Each row is a point. Any point is a mix of the corners, with weights that add up to 1. It lies inside the corners' shape when no weight is negative. Say inside or outside, and name the corners with a negative weight.

Corners:
(1): [2.9,1.4,-5.8]
(2): [4.0,7.4,10.0]
(3): [-9.2,-1.7,3.4]
(4): [0.8,-5.0,-3.6]
Points:
[-4.6,-0.4,4.3] -> outside (1)
[2.1,4.1,3.9] -> inside
[1.5,4.9,7.2] -> inside
[-0.3,-3.5,-4.2] -> outside (2)
[0.0,4.5,2.6] -> outside (4)
[0.6,0.9,-3.3] -> inside
[-1.6,-2.6,0.7] -> outside (1)

Corners:
(1): [3.9,3.9,3.5,-4.1,5.3,3.5,2.1,8.2]
(2): [-9.0,-7.5,-2.3,2.6,-2.6,0.0,-5.7,-10.2]
(3): [2.8,5.4,-1.4,-0.7,8.0,4.2,3.2,2.3]
(4): [-4.4,0.3,-0.4,-1.4,-5.2,-1.2,-5.8,-6.8]
(5): [5.8,4.2,4.2,-3.2,5.6,0.4,3.6,2.3]
(6): [8.6,-5.3,-2.3,3.8,1.8,7.6,1.9,3.6]
(7): [-6.5,-0.8,2.4,5.4,-3.1,-0.1,-3.8,-5.8]
(8): [4.7,-5.4,-5.4,4.0,0.5,2.3,5.0,5.6]
(9): [-8.8,-2.3,2.7,1.0,-6.3,3.5,-0.7,-8.6]
Points:
[-7.5,-1.0,-0.2,2.0,-2.0,0.4,-2.9,-5.3] -> outside (5, 6)
[0.0,0.6,0.5,1.2,1.7,2.0,0.6,0.1] -> inside
[-4.1,-3.2,-1.2,2.1,-1.1,1.4,-1.8,-5.9] -> outside (1)
[-4.6,-6.3,-2.7,3.7,-4.7,0.8,-3.6,-6.2] -> outside (1, 3, 5)
[-3.4,-3.9,-1.1,1.7,-1.5,1.4,-2.9,-5.0] -> inside

Corners:
(1): [-6.5,4.0,1.4,4.5,1.8,0.6,14.6,-2.9,-2.1,-8.5,-1.1,7.4]
(2): [-0.5,-3.7,-5.3,-0.2,-5.0,4.8,-6.8,-3.0,0.9,-7.6,-1.1,2.4]
(3): [-2.2,-12.0,-11.2,-3.5,5.6,-3.4,0.5,-0.4,3.8,-0.6,2.8,-2.2]
(4): [0.1,-1.8,3.8,-3.0,-6.7,-2.8,-2.0,0.8,5.4,-3.4,5.6,0.8]
(5): [4.9,-1.3,3.2,-0.4,-3.0,-9.3,2.4,-5.3,-2.9,-1.5,4.8,0.9]
(6): [-6.2,3.5,-4.3,7.8,-1.1,-7.2,7.0,4.0,-2.3,3.9,4.9,-4.6]
(7): [-1.2,-1.8,4.1,5.8,-6.2,5.4,-0.9,3.5,-2.9,-3.2,6.2,4.4]
(8): [4.0,-7.9,-4.7,2.3,-1.9,2.1,-7.4,8.4,-3.9,-9.5,-5.0,1.3]
(9): [-1.7,2.7,-3.8,-8.0,2.7,1.1,1.8,1.0,-6.8,6.8,-1.8,-1.9]
(10): [10.3,-0.7,-3.2,-8.3,6.5,1.4,-7.0,2.7,6.6,8.1,1.2,0.5]
(11): [-3.5,0.7,9.8,4.7,-0.3,0.5,6.8,-5.1,0.5,-4.0,0.1,-4.3]
(12): [8.6,4.2,1.3,-6.9,-5.7,5.3,5.8,1.5,-6.6,-2.8,-1.9,-5.9]
(13): [8.0,4.0,-2.4,-9.0,7.0,-4.3,-7.8,4.4,0.7,1.8,12.7,3.9]
Points:
[4.2,-3.6,-2.1,-2.1,-1.7,1.9,-3.7,2.8,-0.2,-5.4,1.8,3.1] -> outside (6, 9, 11)
[-0.4,-1.9,-1.9,2.5,-1.5,-0.1,3.1,0.2,-3.2,-3.0,-1.6,-0.5] -> outside (4, 13)
[0.7,-4.8,-5.1,1.8,-2.2,1.8,-3.2,5.4,0.4,-5.1,2.7,2.7] -> outside (5, 9, 11)
[0.8,-0.4,1.7,-3.0,-3.5,0.9,3.0,-1.4,-1.8,-3.0,3.3,-0.3] -> outside (6, 8, 10)
[0.6,0.1,-1.1,-3.3,1.2,-1.3,1.5,-0.5,-1.3,0.2,0.8,-1.1] -> outside (7)
[1.3,-1.9,0.6,-0.9,-2.5,-0.9,-0.9,0.9,0.4,-3.1,2.0,0.6] -> inside
[1.8,0.2,1.8,-0.8,-0.5,0.6,1.9,-0.6,-0.6,-2.1,0.9,-1.1] -> inside
[3.9,-7.6,-5.3,-4.1,2.5,-0.5,-8.0,0.0,5.0,-3.9,4.4,6.1] -> outside (6, 9, 11, 12)
[-1.4,-1.5,-3.0,0.6,1.1,-2.5,-0.3,1.6,-0.2,0.4,3.7,0.4] -> outside (12)
